Each row of a before or after table is a point. One or more steps were done to the points. Then noise was added and the rows were shuffled. The steps act on columns, c1 being the first. Write out the steps. A step turns or swaps two columns, mirrors them in a line or flattens them onto one, adds a multiple of one to another, or multiplies or shifts one. Angles are multiples of 10 degrees, from the lower column toward the higher: turns from -170 to 170, lines from 10 to 170 but not 90. Use the fewest steps. Two steps may share a column if one is a turn and the other turns, adds or multiplies; they go together, in the order done. Otherwise the lowest column goes first.

Before (13 x 3):
[[-45 -16   5]
 [-18  77   8]
 [-21  95 -18]
 [ 56  39  25]
 [-13  53 -15]
 [ 60  -2  56]
 [  8 -51 -25]
 [ 22 -27 -27]
 [-14 -34 -17]
 [-59  68 -44]
 [-24   7  -6]
 [ -6 -18   6]
 [-12 -25  -1]]
After, 13 rows:
[[ 22  -6  10]
 [  7  20  -5]
 [-13  52  24]
 [ 20 -76  -5]
 [ 17 -95  21]
 [ 11  35  18]
 [-25  28  23]
 [ 50 -69  53]
 [-52 -39 -34]
 [-49   2 -66]
 [ 44  16   3]
 [ 12  25   5]
 [ 10 -54  18]]
Steps: turn c1 and c3 by -170 degrees; multiply c2 by -1

Before, 11 rows:
[[ 39 -20  23 -43]
 [-10 -91 -45  25]
 [ 52 -79   9 -28]
 [-39 -95 -11  49]
 [-52 -65  14 -37]
 [ 43 -11   4  39]
 [ 49   2  15  11]
 [ -5  13  18 -46]
 [ 15  -8   5  -4]
 [-44 -21  41 -59]
 [-11  -5 -43  -2]]
After (11 x 4):
[[ 22 -16  44  10]
 [  2 -10  14  -4]
 [-79 -58 -33  50]
 [ 12 -16 -40  -3]
 [-24 -83  41 -28]
 [ -1 -24  43 -43]
 [-59  23   3 -59]
 [ 15 -28  31  40]
 [-78 -19 -22 -37]
 [ -2  19  10 -45]
 [-42 -84 -42  25]]
Steps: turn c1 and c3 by 40 degrees; turn c1 and c2 by -40 degrees

Before (14 x 6):
[[-26  46 -38 -12  -5  90]
 [-44 -25   0  16 -25 -54]
 [  4 -38   0  48  25  25]
 [-26  61 -95 -38 -44  24]
 [-32  35  22  13 -22 -72]
 [  1  32 -48 -19 -94  33]
 [-13 -42  34  51  60  15]
 [  7 -33  37  10  25  17]
 [ 15 -25  44  88  25 -29]
 [ 35 -10  -8  40  75 -12]
 [ 28   6  11 -53 -58 -60]
 [ -3  15 -60 -49 -38  23]
 [ -3  14  38  53  46 -15]
 [ -4  31  -8 -31  18 -39]]
After:
[[-22  31  -9  20   9 -39]
 [-42  63 -95  13 -16  25]
 [-13   6  11  58 -23 -60]
 [ 31  13  40 -43  19 -15]
 [-33  15 -60  37 -15  25]
 [-16  35  22 -31  -9 -71]
 [ 12 -32  37  -5   9  17]
 [ 68 -25  47 -58  12 -30]
 [ 33 -38   0 -34   8  26]
 [ 53 -10  -9  -9  28 -11]
 [ 21 -42  33 -49  23  15]
 [-11  32 -49  15 -39  32]
 [-29  46 -39 -10  -3  91]
 [-23 -26   0 -40 -10 -56]]
Steps: mirror c1 and c4 in the line at 20 degrees; multiply c5 by 0.4

Before:
[[ -8 -83  -5  -2  71 -22  32 -14]
 [ -9  54  21 -71 -58  54   2  31]
 [-35 -18   5  30  -4  -8  43  43]
 [ 23 -11  87 -27 -35  12 -64 -11]
 [ 57 -30  86  -4 -57  23 -22 -82]
 [ 35 -18  32   2 -48  -3 -60 -72]
 [ 24 -10  50 -20  51 -76  64 -42]
 [-61 -34  19  16  57 -28  29 -36]
 [ 19  40  20 -48 -39  -8 -12  23]
 [-50 -17  11 -62 -68  -1   0  38]]
After (10 x 8):
[[-43 -34 -12 -52  58 -27  30 -37]
 [ 10 -17   3  34 -49  -5 -59 -73]
 [ 61 -17 -21 -76 -67  -2   0  39]
 [ 25 -29  57  52 -56  24 -25 -82]
 [ 41 -10  56  10 -35  10 -65 -11]
 [ 65  41  -9  -5 -39  -7 -11  21]
 [ 81  53  -8 -40 -59  54   1  32]
 [ -1 -82 -37  -9  71 -21  31 -14]
 [-49 -17 -25 -21  -4  -6  43  43]
 [ 32 -10  20  14  52 -76  62 -42]]
Steps: multiply c4 by 1.3; turn c1 and c4 by 70 degrees; shift c3 by -30

Before:
[[-11   3  -4   4  10  23 -46  39  -1]
 [ -7  -6  -4  -9  -1   8  11  -5   1]
 [ -9 -12  13  34   9   7 -95  -1 -39]
 [ -9  -4  29  -2  -2  -4  -5  -4 -18]
 [-19  15   6  11   0  -7 -28   1   8]
 [-21  -6 -11   8 -10  -2 -14   3  -8]
 [-21  15   4   2  14  -1   6  -4 -33]
 [-12  -1  -1  23   6   4  16  25   2]
 [-29   8  10   9 -15  18   8   2 -10]
 [-48 -11   2   2   7  -3   8  11   3]
 [-19   3  -3  -1 -13  -8  -1  29  -9]]
After, 11 rows:
[[  0  -5  29   1  -6 -24  -5 -10   0]
 [ -9  15   5   4   8  -4   6 -19   2]
 [  6  -6  -4  -3   0  11  12 -10  -1]
 [-22 -12  12  27   3  -2 -94   2   1]
 [-36  -1  -3   2   7   4  16   6   1]
 [-32 -11   3  -5   7  -5   8 -36   2]
 [-28   3  -3 -20 -14  -6  -1  -6  -2]
 [-16  15   6   8   2 -11 -28 -13  -1]
 [-17  -6 -12   4 -12   5 -14 -14  -2]
 [-22   7  11   5 -16  11   9 -22  -4]
 [-34   4  -4 -22  10  26 -47   7   1]]
Steps: turn c4 and c8 by 40 degrees; turn c1 and c8 by 60 degrees; add -0.7 times c3 to c6; flatten c5 and c9 onto the line at 10 degrees

Before (8 x 11):
[[ 19  53 -85  39 -16 -27  48 -45 -31 -32  44]
 [ 45 -20   9   3  12  56  38  25  41 -44  20]
 [  2  10  -5 -55  23  79  66 -54 -11 -22 -51]
 [ -7 -54  11  30  29 -12  81 -11   5 -64  -3]
 [  5 -11   6 -30 -11 -12  49 -55  30   4  12]
 [-74  51  46 -54  -6 -42  47  27  84  44  74]
 [  1   6  -4 -13  -9  -6  26 -44 -41  50   4]
 [  0 -32   4 -80   8 -68 -22 -37 -30 -24  18]]
After, 8 rows:
[[  2   6   0  -9  22 -16  16  49 -41  54  -7]
 [ 15 -21   9 -18  14 -33  40 -53  35 -43   9]
 [  5  52 -86 -19  40   4  28  57 -32 -29  55]
 [  1  11  -7  22  26 -96  64   6  -9 -22 -80]
 [-37  55  47 -90  36  50  35  -3  85  44  -8]
 [ -4 -50   9  19  30   7  79  12   6 -68  22]
 [  6 -14   7 -21  36 -23  33  53  36   3 -20]
 [  0 -27   1 -54 -21  32 -11  66 -33 -29 -54]]
Steps: multiply c1 by 0.4; turn c4 and c11 by 60 degrees; mirror c5 and c7 in the line at 70 degrees; turn c6 and c8 by -150 degrees
